Every row gives one point. Each table stands for the endless flat space through its points: a line for two points, a plane for three, and so on. The two share one point or none. Which?
In the rows, 128 means zero.

First (2 x 4):
[[131 145 151 132]
 [113 154 178 135]]
Second:
[[118 135 148 106]
 [ 71 140 183 136]
 [157 180 133 134]]
They share: no point

First, 3 rows:
[[ 68 139 104 143 169 141 180 130 153]
 [ 60 141 104 145 178 151 187 138 159]
 [ 96 134  96 133 145 116 156 100 127]]
Second (5 x 9):
[[104 174  77 166 149  94 181  96 131]
 [ 59 145  72  89 139 177 162 151 113]
 [ 95 206  53 151 144  97 189  92 137]
 [ 82 131  90 117 157 154 183 116 148]
 [105 129  99 140 161 136 184 134 101]]
They share: no point

First (3 x 12):
[[148 107 192 170 137 137 155 137 164 171 124 172]
 [140 134 143 125 163 135 180  80 110 140 161 116]
 [168 125 178 152 141 121 145 131 152 157 114 180]]
Second:
[[143 131 143 136 151 113 176 115 125 160 141 151]
 [127 115 131 134 165 109 196 121 137 180 147 147]]
They share: no point

First:
[[148 152 115 100 173 144 140  76 152 111 102 121 143 170 138 127 122 116]
 [152 138 131  94 157 156 130  86 138 113 110 139 149 160 140 129 116 114]
 [169 104 148  73 125 186 104 121  98 129 156 184 161 146 129 136  89  95]]
Second (4 x 18):
[[171 137 113  58 143 121 130  87 181 138  95 157 189 157 135 146 103 138]
 [201 178 141  57 169 142  84 122 111 140 126 164 176 171 116 137 108 127]
 [145 118 151 113 153 212 118 100  83  92 156 144 114 155 134 119 106  71]
 [170 131 130  74 150 183 117  91 137 102 140 150 146 155 123 137  90  86]]
They share: [157 129 134  88 149 164 123  96 127 118 124 151 152 157 136 131 108 108]

First:
[[ 50 129 127 146 105 196  89 133 132 204 150  64  99 119 165 182 151 100
   90 126  76 132 130  87]
 [114  98 188  78 190 179 120 192 122 133 115  33 144 182  98 160 160 129
  140 165 152 111 129  11]
 [124 131 189 125 145 135 191 149  30 105 191 145  73 117 168 126 163  72
   75 201 116 130 208 119]
 [108 105 173 133 151 141 139 181 110 109 149  73 141 183 120 206 133  80
  111 179 154  90 136  77]
 [ 87 137 136 153  97 187 126  88  61 170 164 137  49  92 215 132 156  94
   71 148  91 137 160 130]
 [ 81 134 174 117 142 158 155 171  83 159 184  90  94 113 143 145 171  84
   82 172  77 145 193  87]]
Second, 5 rows:
[[ 73 117 139 166 129 199 143 138 109 162 181  85  78 115 130 153 165  56
   73 140  74 164 165  83]
 [ 63  79 149  82 107 143  95 182 103 146 147 131  82 141 140 185 157 132
   89 208 122 124 139  49]
 [121 142 194  87 148 128 136 157  83 131 111  97 139 144 210 166 146 131
  117 200 160  52 163 104]
 [ 42 122 178 132 109 154 108 132  87 132 174  93  72 139 139 185 192  78
   58 166  94 157 138  83]
 [102 104 114 150 141 210 148 168 125 190 170 107  92 101 133 135 138  78
  100 148  82 141 188  73]]
They share: no point

First, 3 rows:
[[149  81 134 126  80 101 192 114  79 131 119 140 154 101 160 103 105 109
  104  86 122 127 146 172]
 [160 110 122 141  74  74 205 138 115 168 113 135 182  97 138  83  84 147
   90  81  96 140 113 179]
 [168 100 128 165 140 110 131  36  97 136 143 133  96  99 122  93 162 137
  124  97 172 174 125 117]]
Second, 3 rows:
[[144 113 127 131  91 100 174  81 114 136 148 146 159 116 110  68 139 142
   95  87 132 147 111 168]
 [153  99 116 150  99  84 176  89 100 158 137 142 145 100 136  84 112 150
  100  86 130 147 114 144]
 [186 117 143 159 123 108 152  83 118 140 110 118 127  94 118  96 145 126
  121  95 142 177 129 156]]
They share: [164 105 125 153 107  92 168  87 106 152 128 134 139  98 130  88 123 142
 107  89 134 157 119 148]
